Every row gives one point. Each copy is the shape, with its points in the same order, stretched, turned, moved and blurred by noise. Some copies are also mirrored. Which?
In the rows, zero is written as 128.

Shape:
[[155 114 114]
 [126  96 166]
 [ 94 152  93]
 [142 163 124]
 [163 137 135]
 [111 169 101]
 [138 112 161]]
Copy 1:
[[103 134 117]
 [ 95  82 158]
 [179 104 106]
 [152 140 146]
 [114 150 146]
 [174 128 124]
 [103 101 160]]
Copy 1 is: mirrored
Copy 2:
[[138 116 144]
 [161 175 116]
 [ 76 126 107]
 [100 141 162]
 [133 137 167]
 [ 72 130 136]
 [151 165 135]]
Copy 2 is: mirrored

Shape, 10 rows:
[[126 144 169  95 129 118]
 [201 160 135 126 161 127]
 [153 145 127 132 114 194]
 [177 137 145 143 132 124]
 [174 120 158  91  93 143]
 [141 171 125 141 153 128]
 [129 101 134 101 126  83]
 [122 113 109 142 173 110]
 [115 113 114 128 118 114]
 [130 139 168 154 151 158]]
Copy 1 (10 x 6):
[[113 139 138  85 132 170]
 [175 158  90 110 175 181]
 [190 156 131 110 117 123]
 [161 146 118 129 151 180]
 [157 127 119  94  96 193]
 [142 172 118 117 167 136]
 [ 97 106 104 118 123 168]
 [124 113 108 138 166 120]
 [114 127 115 138 116 131]
 [160 142 166 119 162 142]]
Copy 1 is: mirrored
Copy 2 (10 x 6):
[[142 141 162  88 148 130]
 [185 157 132 144 187 156]
 [154 154 141 143 116 194]
 [181 160 148 148 150 139]
 [198 140 163  97 123 165]
 [129 169 126 139 164 144]
 [165 119 126 101 126  94]
 [126 114 110 155 150 111]
 [141 138 116 126 108 122]
 [128 145 172 152 145 149]]
Copy 2 is: only turned
Copy 3:
[[157 153 146 116 104  98]
 [202 115 155 116 141 149]
 [167 150  95 167 131 162]
 [164 116 159 133 121 152]
 [177 117 118 129  67 131]
 [156 156 147 124 162 142]
 [126 103 140  89 105 106]
 [123 105 137 114 180 114]
 [112 122 126 115 126 129]
 [147 146 161 169 151 118]]
Copy 3 is: mirrored
Copy 4 (10 x 6):
[[145 134 139 125  86 103]
 [201 118 157 153 156  93]
 [170 134 170 112 147 162]
 [162 113 167 137 148 103]
 [164 104 159  82 115 113]
 [159 153 151 160 147 112]
 [118 103 111 121 113  83]
 [125 115 111 171 149 112]
 [107 123 123 124 139 115]
 [149 121 171 161 116 140]]
Copy 4 is: mirrored

Shape (12 x 9):
[[129 155 128 100  92 150 158 109 128]
 [138 125 139 132 148 107 114 141 139]
 [141 149 128 208 147  99  92 123 159]
 [130 131 130 116 120 169 128 133  80]
 [141 158 176 120 129 146 146 114 136]
 [137 130 142 129 134 127 140 129  67]
 [137 158 133 118 151 138 139  76 108]
 [ 99 152 143 122 106 113 118  99  76]
 [141 125 156 137 181 159  66 131 171]
 [120  87 180 148 144 172  90  89 146]
 [104 112 122 170 173 115 122 165 148]
 [142 111 145 102 102 141 132  88 101]]
Copy 1 (12 x 9):
[[149 152 133  97  92 134 158 123 110]
 [127 105 134 133 142 100 109 120 140]
 [143 137 156 196 151  96  87  88 125]
 [119 133 128  72 101 106 109  90  97]
 [150 125 170  94 118 120 121 122 129]
 [107 119 136  88 120  72 129  98  97]
 [154 142 160  89 147 123 142 102  83]
 [112 136 151 115 116 102 124 137  53]
 [162  92 151 119 154 144  54  93 141]
 [140  54 170 117 116 154  85  91 101]
 [ 79 109 127 152 149 121  94  95 151]
 [155  92 136  96  97 114 143 117  75]]
Copy 1 is: mirrored
Copy 2:
[[132 159 122 126  83 149 135 116 128]
 [124 146 144 119 137  99 119 165 138]
 [103 141  87 157 148  59  82 163 155]
 [140 130 156 140 101 146 119 137  81]
 [ 74 154 131 113 114 130 116 135 127]
 [130 142 149 129 117 106 138 133  74]
 [112 166 121 129 152 132 123 100 102]
 [130 157 160 149 105  99 129  93 111]
 [ 92 117 151 121 180 130  70 176 149]
 [ 87  69 146 123 153 127 106 127 134]
 [116 129 133 162 159 103 140 197 142]
 [140 120 139 107 102 131 135 102 107]]
Copy 2 is: mirrored
